Each row of a before or after table is a point. One or more steps were done to the points. Then noise was added and the rows were shuffled. The steps act on how far a point lies along the listed directions, d1 being the first. Write out the steps. A step turns or swaps two directions, mirrors them in a line or flattens them onto one, adds a multiple of one to another, or multiplies one. Angles are multiples of 10 degrees, from the lower direction toward the higher: turns from -170 to 170, lines from 10 to 170 but not 90. Use the fewest steps. Two steps may share a direction if one is a turn and the other turns, adds or multiplies; they go together, in the order done. Otherwise the lowest direction goes first.
In the rows, 128 means zero.

Directions:
(1): [162 160 170]
(2): [155  75 147]
Before, 12 rows:
[[149 148 187]
 [159 134 159]
 [131 148 129]
 [157 191 199]
 [ 95 156 144]
 [112  87  72]
 [131 123 110]
 [119 139 125]
 [ 85  12 102]
 [127 116 151]
 [101  97  85]
 [145 109 133]]
After (12 x 3):
[[117 131 121]
 [149 129 137]
 [123 182 173]
 [ 90 138 126]
 [118 149 120]
 [113 226 163]
 [140  62 106]
 [127 133 159]
 [146 161 148]
 [144   8 160]
 [131  72 106]
 [137 117 116]]
Steps: turn d1 and d2 by -40 degrees

Directions:
(1): [174  75 142 124]
(2): [179 163  96 145]
(3): [148 161 186 110]
(4): [133 131 104  60]
Before (8 x 4):
[[191 130 112 123]
 [115 160 145 138]
 [ 90 128 138 137]
 [111 136 144 100]
 [ 81 177 139 138]
 [107 109 150 128]
 [115  90 110  86]
 [116 133 127 115]]
After:
[[106 135 132 112]
 [131 176 183 125]
 [ 75  86 181 116]
 [ 60  62  84  90]
 [ 83 175 174 126]
 [ 61  98 153 126]
 [244 179  87 140]
 [ 97 146 190  83]]
Steps: add -0.5 times d4 to d1; multiply d2 by 2.5; multiply d3 by 3

Directions:
(1): [166 107 121  54 113 117]
(2): [177  85 154 169 123  95]
(3): [ 81  60  97 128 126 122]
(4): [158 131  72 136 189 125]
Before (14 x 6):
[[160  92 113  94 127 130]
 [135  89 134 141 131 120]
 [126  99 135 112 149  98]
 [155 122 136 156 131 124]
 [134 134 115 119 135 130]
 [116  96 158 151 113 102]
 [114 131 213 134  58 120]
 [ 25 177  81  68 133 181]
 [177 192 157 154 133 121]
 [117 135 120 100 135 136]
 [109 110  98 133 128 135]
 [130  77 126 159 124 123]
 [183 104 132 115 126 117]
 [143  92 116 136 128 129]]
After (14 x 6):
[[120 129  81 105 148 147]
 [148  51 246 166  14  91]
 [121 123 136 124 108 136]
 [104 120 132  92 154 108]
 [139 135  93 121 178 113]
 [126 110 122 113 104 128]
 [198 115  93 173 202  99]
 [116 118  94  98 131 147]
 [123 153  99 125 148 147]
 [120 120  97 106 155 143]
 [118 138  90 102 150 149]
 [112 100 102  97 133 137]
 [133 193 127 170 158 132]
 [130 105 150 130 113 115]]
Steps: flatten d1 and d3 onto the line at 50 degrees; multiply d2 by 1.3; turn d2 and d4 by 130 degrees

Directions:
(1): [ 87 196 175 102 112 113 150 143]
(2): [195 134 135 106 149  67 144 159]
Before, 14 rows:
[[117  77  77 163 141 153 113  97]
 [213 107 113 119 158  60 125 151]
 [146 150 140 109 147  86 138 149]
 [115 118 139 127 118 105 129 127]
 [ 88 151 135 134 116 132 125 151]
 [129 118 132 130 130 145 135 103]
 [109 133 135 139 121 140 111 111]
 [181  61  84 150 140 124 115 112]
 [195 110 118 135 138  66 136 154]
 [ 74 171 140 126 110 119 124 110]
 [ 96 128 138 145 109 151 107 120]
 [204 112  99 120 178  83 129 153]
 [191  53  76 149 156  85 108 112]
 [ 82 152 158 153  94 164 134 121]]
After:
[[117 159 143 114 136  99 139 138]
 [114 136 141 133 116 136 119 129]
 [180  86  80 140 175 124 112 129]
 [196  23  59 166 147 142 104 100]
 [ 94 173 174 133  98 137 143 136]
 [162  94 103 150 137 101 120 139]
 [ 75 193 161 113 110 100 138 125]
 [142 119 131 127 131 136 135 105]
 [125 137 133 137 117 130 114 115]
 [181  86  99 140 149 105 105 124]
 [198   6  41 173 163 114  87  93]
 [ 88 164 145 121 112 122 133 158]
 [152  47  62 169 158 146 110 101]
 [111 117 138 128 119 108 125 129]]
Steps: multiply d1 by 1.6; multiply d2 by 0.4

Directions:
(1): [157 144 114 158  98 130  97  85  52]
(2): [ 80 167  68  83 136 157 112 149 103]
(3): [180 111 122  52  81 145 143 115 136]
(4): [182 158 117 129 149 119  56 157 162]
(5): [135  78  87 110 152  53 128 143 101]
Before (14 x 9):
[[147 106 161 166  79 123 163  88 122]
 [135 116 108 123 103 139 141  88  91]
 [ 75 159  89 128 196 116 114 189 143]
 [ 85 116  73 119 200  60 114 179 129]
 [194 110 154 109  76 158 101 103 115]
 [ 90  70 104 124 199  67 142 180 154]
 [151 138 140 155  99 135 100 128  86]
 [145 115 134 112 130 137 105 104 101]
 [131 142 179 140  76 179 153  85 125]
 [152 157 127 119 103 132  82 120 131]
 [104 122  90 101 170  67 131 165 164]
 [113 156 104  64 107 161 117 110 119]
 [156 138 107  90  97 145 110 116 120]
 [ 93 135  75 109 179 108  98 207 190]]
After, 14 rows:
[[106 182 144 178  80 190 110  73  46]
 [ 91 166  96 134 134 168  65 153 102]
 [131 121 121 106 152 136  82 129 124]
 [122 154  97  87 118 146 103 144 129]
 [167  42 139  61 172  45 169 175 220]
 [109 166 110 208 113 123  98 109  75]
 [175  67 174  81 126 101 190 140 175]
 [156 149 135 153 120 131  81 147 103]
 [148 133  88 130 123 136  95 111 101]
 [130 155 115  62  91 162 113  95 113]
 [118  81 129  74 159  60 180 159 197]
 [121 162 125 113 123 137  87 137 147]
 [116  33 136  93 174  60 190 171 189]
 [129  57 139  70 123  99 199 171 222]]
Steps: add 1 times d5 to d4; turn d1 and d4 by 60 degrees; swap d2 and d3

Directions:
(1): [110 128 127 126 132 186  64 141  51 110 128]
(2): [147  80  59 123 177 171 140  82 139 143 133]
(3): [160 107 139 202 154  90 118 123 104 108 192]
(4): [108 197 153 117 180 169 149 116 151 107 178]
Before:
[[143  82 121 149 150 148  59 126  51 121 129]
 [131 141 143 169 138  68 169 122 167 123 146]
 [122  86 103 119 132 144  79 120 109 157 108]
 [148 118  93 123 179 150 157 104 143 130 147]
 [ 96 138 104  75 157 244  72 109  76 129 107]
 [117 160  95  46 161 174 152 108 173 136 105]
 [110 134 148 105 106  95 152 132 163 127 100]
 [174 116 114 151 159  85 181 106 161 129 171]
 [145 132 133 130 124  98 177 137 158 135 148]
 [ 99 170 144  90 129 152 132 157 141 136 136]
 [128 162 185 141 112  80 186 133 187 122 153]
 [145 134 156 150 135  97 167 130 191 154 129]
 [114  50  85 107  99 187  37 118   7 131  67]]
After:
[[111 180 114  46 145 162 143 124 167 133  99]
 [146 127 108 126 160 141 156 113 134 126 146]
 [173 127 119 154 151  83 176 108 163 133 171]
 [149  68 107 149 165 163  65 119  57 127 129]
 [ 95 182 167  87 111 140 126 167 138 123 137]
 [121 176 209 137  97  84 180 146 186 115 151]
 [145 132 164 148 128  98 164 139 192 153 116]
 [134  20  40  99 127 211  46  91  17 139  69]
 [132 145 143 178 131  64 166 127 167 120 150]
 [113 132 141 103 109  95 154 128 163 127 105]
 [143 139 134 132 116 102 186 143 148 137 145]
 [126  73  86 115 146 159  83 116 113 163 103]
 [ 91 149 119  77 147 235  76 121  70 128 115]]
Steps: add -0.7 times d4 to d2

Directions:
(1): [145  65 124 192 149  92 153 109  71  92 130 123]
(2): [ 96 190  91 170 133  56 112 126 152 114 153 102]
(3): [121 134  95  80  92  74 124 159  73 127  73 158]
(4): [115 115 150 113 151 126  68 152  81 164 136  49]
(5): [144 185 115 136 171 148 150  64  89 166  83 122]
(6): [102 114 121  95 166 111 218 161 149 141 120  84]
Before (12 x 12):
[[ 90 163 111  33  83 125 178 222 219 108 131 166]
 [109 179 147  89 128 176 111 139 139 176 111  93]
 [127 170  98 129 145  92 139 115 118 130 101 146]
 [136  96 176  85 139 185 137 162 177 124 152 103]
 [107 129 113 101 136 130 129 146  93 124 100  94]
 [141  90 151 103 130 149  89 126  82 142 122 113]
 [103 166 128 159 170 132 115 136 167 123 170  93]
 [144 135 148 131 136 192  88 112 100 173 135 117]
 [140 107 129  91  94 147 113 158 164 101 127 176]
 [155  97 150 109 128 147  83 125  87 146 115 111]
 [137 158 101 116 155 157 192  81 193 156 131 142]
 [119 154 114 139 134 114  70 124 136 138 151  64]]
After (12 x 12):
[[130 155 157 106 164 182 127 125 195 139 160  86]
 [143 135 132 138 136 163  59  98 116 144 142  77]
 [127 140 156 158 186 190 121 117 168 131 169  97]
 [145 120 141 130 117 122  51 122  92 132 125 113]
 [145 147 142 179 149 169  74  83  91 157 149 110]
 [126 195 135 137 163 172 118  88  93 174  87  90]
 [126 114 132 120 120 115  61 125  92 130 137 113]
 [106 131 105 112 127 116 121 146  79 118  92 102]
 [140 130 104 121 141  91 158 122  90 123  92 160]
 [139 137 101 145 196 155 237  63 176 155 130 120]
 [ 96 232  90   6 128 134 220 173 177 166  70 157]
 [133 161 112  81 113 131 122 147 165 120 113 163]]
Steps: turn d1 and d5 by -50 degrees; multiply d5 by 1.3; multiply d2 by 0; multiply d3 by 1.6; add -0.5 times d4 to d6

Directions:
(1): [ 97 122 110 113  33  99 156 118  91 148 167 163 140  93]
(2): [206  84 162 134  82 106  98  99 189 126 138 148 140 142]
(3): [182 176  66 105 141 179 125  81 130 116 150 168 108  96]
(4): [ 94 151 127 161 121 113 171  66 156 106 165 117  81 196]
Before:
[[ 95 153 119 127 123 131 150 114 125 123 152 112 115 122]
 [136 145 100 120 136 140 124 120 114 126 114 135 115 124]
 [105 128 109 117 106 113 131 134 103 142 143 135 134 107]
 [149 120 128  85 142 151 100 196  81 145  98 150 180  65]
 [141 121 139 151 145 119 112 123 161 100 130 123 114 135]
 [157  92 168 145 111 118 115 109 180 119 118 119 132 175]
 [126 140 109 120 110 123 144  94 119 119 147 146 113 140]
 [161 129 114 106 125 143 124 129 109 141 118 163 136  82]]
After (8 x 14):
[[210  74 144  59 133 154  46 252  80 167  61 165 230   9]
 [ 96 145 112 151 138 120 137 120 131 100 144 125 103 124]
 [178 118 123  93 140 151 105 152 104 144  96 163 156  56]
 [142 113 126 125 128 118 113 140 129 138 125 130 135 119]
 [ 61 166 105 137 146 146 173 122 102 117 128 107 109 159]
 [160 127 116 121 117 129 111 117 134 124 116 143 120 128]
 [124 131 144 148 107 114 144  89 170 117 159 111 110 153]
 [129 144 116 130 128 119 146  80 142 111 150 137  99 174]]
Steps: multiply d1 by 0; mirror d2 and d3 in the line at 80 degrees; multiply d4 by 2

Directions:
(1): [ 94 128 113 121 183 151 116  60 111 128 139 143 147 104 132  95  25 110]
(2): [171 129 126 137 159  53 127 153 114 113 105 194 213 119 162 107 130 135]
(3): [135  73 134  76 129  92 120  77 165 155 160 166  89 177 193 155 134 132]
(4): [ 89 122 146 196 182 127 196 116 143 103 175 154 116 118 138 133 177  76]
(5): [ 84 145 174 113 123 149 164 186 157 164  69 181 124 143 132 173  79 104]
Before:
[[138 127 131 134 118 128 103 116 125 130 119 104 120 137 105 121 136 122]
 [140 132 106 134 135 125 113 140 117 115 121 124 161 116 122 121  81 133]
 [ 94 141 132 124 171 135 140 132 121 121 117 165 168 112 131 126  46 114]
 [110 118 125 199 169 121 189 125 117  71 186 136 138 101 120 125 203  82]
 [142 136 125 141 148 106 140 123 136 123 108 149 148 110 137 129 118 120]
 [125 128 137 139 115 126 140 154 129 131 108 141 155 142 138 132 141 120]
 [126  93 103 104 118 134 117  91 125 134 146 104  89 137 120 126 140 158]
 [131 119 108 129 178 124 115  77 111  99 160 152 153 108 149 106 100 126]]
After:
[[129 112 102 142 180 103 125  80 111  92 182 134 159 112 144 101 114 126]
 [113 119 138 136 133 127 144 131 133 132 119 153 151 144 150 130 124 112]
 [149 120 121 132 144  98 135 104 143 125 126 144 132 121 150 132 135 124]
 [150 115 136 165 110  91 173 184 132  90 151 138 135 131 128 155 248 114]
 [136 135 137 132 117 128 105 132 125 135 102 116 131 136 104 124 124 122]
 [153 116 100 128 136 107 108 126 121 113 136 129 160 124 138 119  97 137]
 [121 117 112 107  98 156 120 131 121 139 114  92  94 129  94 134 132 160]
 [168 107 102 113 127 110  95  95 118 100 168 115 125 130 147 120 171 155]]
Steps: turn d4 and d5 by -40 degrees; turn d1 and d5 by -70 degrees; turn d2 and d3 by 50 degrees

Directions:
(1): [101 149 163 106 162 178 102  69 119 148 134 102 237 137 122 153 141 107
 136 100]
(2): [137 182 122 158  78 155 189  97 149 133 172 109 125  71 171  70 130  90
 148  96]
(3): [ 70 117 141 135 148 183 181 120  86 154 138 103  70 214 116  95 154 114
 123 132]
Before, 8 rows:
[[171 149 140  80 128 104  72  98 157 128 123 124 227  45 138 150 119 104
  126  99]
 [150 138 122 137 103 117 149 138 132 128 150 130  95 106 132 119 122 121
  105 144]
 [144 132 140 106 168 113  77 103 152 121 123 144 226  92 122 176 111 141
  120 112]
 [141 117  92 156 115 110 141 150 145 127 141 141  40 139 149 100 120 151
  123 143]
 [134 153  97 155  56 153 192 134 148 118 137 117  42  95 178  64 133 117
  147 126]
 [133 148 125  95 147 113  53 106 159 120 117 148 249  66 126 204  97 157
  117 130]
 [191 113 136  96 117  79  89 143 155 102 123 163 195  66 117 175  95 151
  143 144]
 [105 106 111 119 168 126 118 147 113 129 117 149  94 158 118 144 128 153
  110 117]]
After:
[[ 89 152 137 101 156 167 100  85 129 145 132 120 219 123 125 169 119 138
  118 125]
 [138 114 150 101 132 139 137 121 120 125 139 134 161 136 111 142 119 131
  143 138]
 [141 115  92 152 119 106 137 151 145 126 139 142  43 138 148 105 120 152
  120 145]
 [143 129 126 135 112 119 147 139 128 129 146 128  94 124 125 122 124 126
  102 147]
 [133 125  99 141  74 131 157 148 143 110 113 128  49 111 160  94 130 137
  137 141]
 [111 137 146 112 174 151 110  89 134 138 136 127 205 126 125 154 128 124
  121 107]
 [126 144 153  81 149 147 103  91 124 146 128 102 198 111 126 136 139  94
  120 100]
 [118 119 106 125 151 120 124 142 125 125 125 152 102 130 133 137 124 146
  116 108]]
Steps: flatten d1 and d3 onto the line at 170 degrees; multiply d2 by 0.4

Directions:
(1): [ 88  85  98  83 167 143  94  78 110 167 126 122 204  79  66 165 145 104
 120 146  81 124 141 105]
(2): [ 97  97 104 177 157 143  55 191  67  90 135  52 141 136 120  75 106 147
 123 122 123 118 141 147]
(3): [118 203 154  63 131 144  99 124 132  97 159  56 148  94 178 133 140 131
 146 145 170 157 122  59]
Before (11 x 24):
[[126 107 121 139 131 121 138 106 138 161 117 172 142 138  92 126 116 114
  117 130  91 129 118 141]
 [ 94 115 128 148 169 151  22 190  69  54 155   7 159 119 131  77 111 153
  121 133 151 121 139 130]
 [ 82  76  60 134 158 132 110 104 103 172 114 152 181  99  49 170 136 111
  117 131  87 101 150 136]
 [ 75  77  88 175 179 149  56 161  76 123 136  51 163 125  89  72 121 129
  119 121  91 134 129 150]
 [103  67 108 159 126 130 102 130  84 158 110 133 131 152  84 124 127 121
  124 129  93 109 118 148]
 [125 101 106 112 138 119 116 100 138 147 111 165 167 113  89 146 145 110
  140 144  90 128 143 157]
 [ 86  81 125 112 170 150  81 115  90 137 145 114 185  85  94 158 129 112
  117 138 105 132 136 117]
 [158 120 132 161  93 124 163 147 139 102 109 151  85 187 152 117 123 130
  130 114 142 100 106 155]
 [145 147 141 153  97 116 172 127 127 134 120 168  80 159 135 138 105 126
  140 120 142 116 131 165]
 [ 86  83  89 151 174 152  55 170  81  96 138  76 188 105  91 107 121 160
  123 140  98 126 149 133]
 [128  73 120 186 134 113 139 150 101 133 113 165  97 155  99  84 111 142
  108  93  87 108 115 191]]
After:
[[106 201 144  67 151 146 101 103 141 115 157  51 156  92 162 115 149 120
  148 142 149 169 105  64]
 [ 88 132  80 131 154 136  86 144  94 116 140  87 164 108 108 144 130 130
  129 134 136 124 147 104]
 [114 113 120 154 143 128  91 139 107 130 128 109 143 134 111  99 101 128
  123 132 105 129 122 134]
 [105 148 137 128 160 135  76 169  86  86 150  50 138 115 143  71 117 145
  127 114 135 140 117 114]
 [114 126 148 105 138 147 117 112 122 127 147 127 147  91 133 163 131 119
  128 133 136 137 121 105]
 [ 99 133 139 113 127 134  79 139  83 122 136  68 134 139 132 116 133 130
  144 141 135 139 115 101]
 [134 114 120 144 115 134 111 154 113  87 115  93 122 165 149 105 127 128
  134 125 137 106 118 135]
 [122 124 124 165 121 126 121 148  92 116 120 112 111 150 124 120  99 135
  135 122 131 109 146 161]
 [121 185 143  64 141 152 117 117 149  92 158  98 171  81 160 150 144 150
  140 150 143 157 123  71]
 [119 107 105 128 135 128  85 143 115 109 124 122 150 129 120 118 132 123
  141 145 112 132 141 162]
 [154 211 191  26 112 132 134  76 177 104 156 100 145  92 176 172 160 126
  138 153 185 155 111  62]]
Steps: multiply d1 by 0.4; turn d2 and d3 by 100 degrees

Directions:
(1): [166 153  77  68 134  88 125 147  86 131 136 145 157  83 113  83  50 213
 101  62 127 104 169 135 102 151  97 128 123 162 133 126]
(2): [134  88 157 151 148  80 121 113  74 117 130 134 107 151 141 164 145  60
  89  62  95  47 135 105 138 200 110 125 109 147  74  86]
Before, 12 rows:
[[ 99 129 149 164 129 167 127 117 158 133 134 119 110 150 134 155 176  98
  166 185 139 155  84 122 134  99 143 122 128 108 134 129]
 [158 176  58  48 134 116 133 166 108 151 127 137 173  56 111  62  39 249
  135 114 151 141 163 147 114 101 109 140 120 149 163 147]
 [121 107 148 156 155 125 120 115 125 137 120 120  99 147 154 140 150  75
  113 119 114 111 114 105 128 137 122 120 121 123 104 129]
 [118 138 143 141 118 174 127 137 165 129 112 104 122 151 125 117 157 117
  147 164 142 152 113 136 144 100 136 126 128 103 148 143]
 [116 128 129 137 121 152 133 133 131 127 118 117 128 126 113 121 120 134
  136 158 133 148 114 131 133 121 146 138 142 129 144 147]
 [108 110 159 178 112 137 130 107 137 121 130 106 104 143 124 153 155  69
  137 166 118 114  98 124 151 130 147 138 133 121  99 116]
 [134 157  87  97 130 130 132 137 138 149 140 132 132 102 116  97  93 181
  145 132 152 148 145 134 104 114 130 123 137 124 170 130]
 [127 111 134 155 135 142 129 104 157 130 130 110 125 149 134 146 166 112
  142 157 140 135 116 120 140 115 144 133 148 101 148 141]
 [128 132 127 128 142 129 153 133 145 140 122 118 137 125 124 122 130 159
  143 145 148 160 122 128 118  93 133 135 137 121 150 141]
 [154 127 125 109 151  82 140 130  64 118 132 139 133 122 138 132  89 130
   77  57 122  70 128 111 107 179  99 131 120 160 109 104]
 [116 100 174 162 128 111 132 104 138 121 134 124 112 138 140 162 169  72
  121 137 123 113 107 133 125 145 132 132 134 127 110 125]
 [113 105 156 146 144  97 135  96  96 123 116 112 107 161 136 184 173  52
  117 118 118 103 120 107 150 164 122 143 140 129 107 113]]
After (12 x 32):
[[161 156  92  80 140 102 144 143  86 125 132 140 154  96 126  98  59 193
   93  80 140 113 133 127  95 142 103 133 129 157 142 128]
 [123 105 151 164 122 108 126 108 105 118 134 116 107 136 123 151 134  73
  114 121 105  78 114 118 147 163 132 137 127 140  83 101]
 [123 176  85  84 118 175 138 159 173 153 119 118 161  82 117  80  92 217
  179 203 170 203 128 154 130  41 143 141 133 110 188 172]
 [133 102 141 159 141 123 127  99 136 127 130 113 120 154 135 154 165  92
  127 130 129 107 121 112 141 141 134 132 142 108 130 126]
 [133 102 160 143 136  85 128 108 113 122 139 131 120 123 137 151 140  90
  102  98 115  88 123 132 117 169 116 133 129 144 101 115]
 [135 111 132 137 160 105 118 122 104 138 123 127 105 133 149 128 126  98
  101  89 110  95 129 106 120 151 110 120 118 137 100 125]
 [118 118 160 157 126 159 126 130 148 124 111 105 111 166 134 136 174  81
  134 143 129 122 112 127 151 126 133 124 121 105 124 127]
 [107 108 160 173 140 139 122 111 125 128 136 123  99 159 139 172 181  67
  143 144 120 109  90 111 139 139 132 121 118 120 105 105]
 [115 151 107 121 125 155 133 132 164 149 137 122 122 119 123 112 126 151
  161 168 156 170 125 132 113  94 148 122 141 106 173 138]
 [120 121 144 145 144 133 154 128 148 138 121 114 128 140 129 137 151 130
  146 154 144 155 113 124 127  96 139 136 136 112 141 135]
 [112 117 141 150 124 148 133 128 128 126 118 115 121 136 117 131 132 111
  133 155 128 138 111 128 140 131 148 140 139 128 136 140]
 [135 117 129 113 146  72 132 106  68 125 121 123 121 138 129 162 130  94
   98  75 115  85 145 110 135 182 103 144 137 149 105 106]]
Steps: turn d1 and d2 by -50 degrees
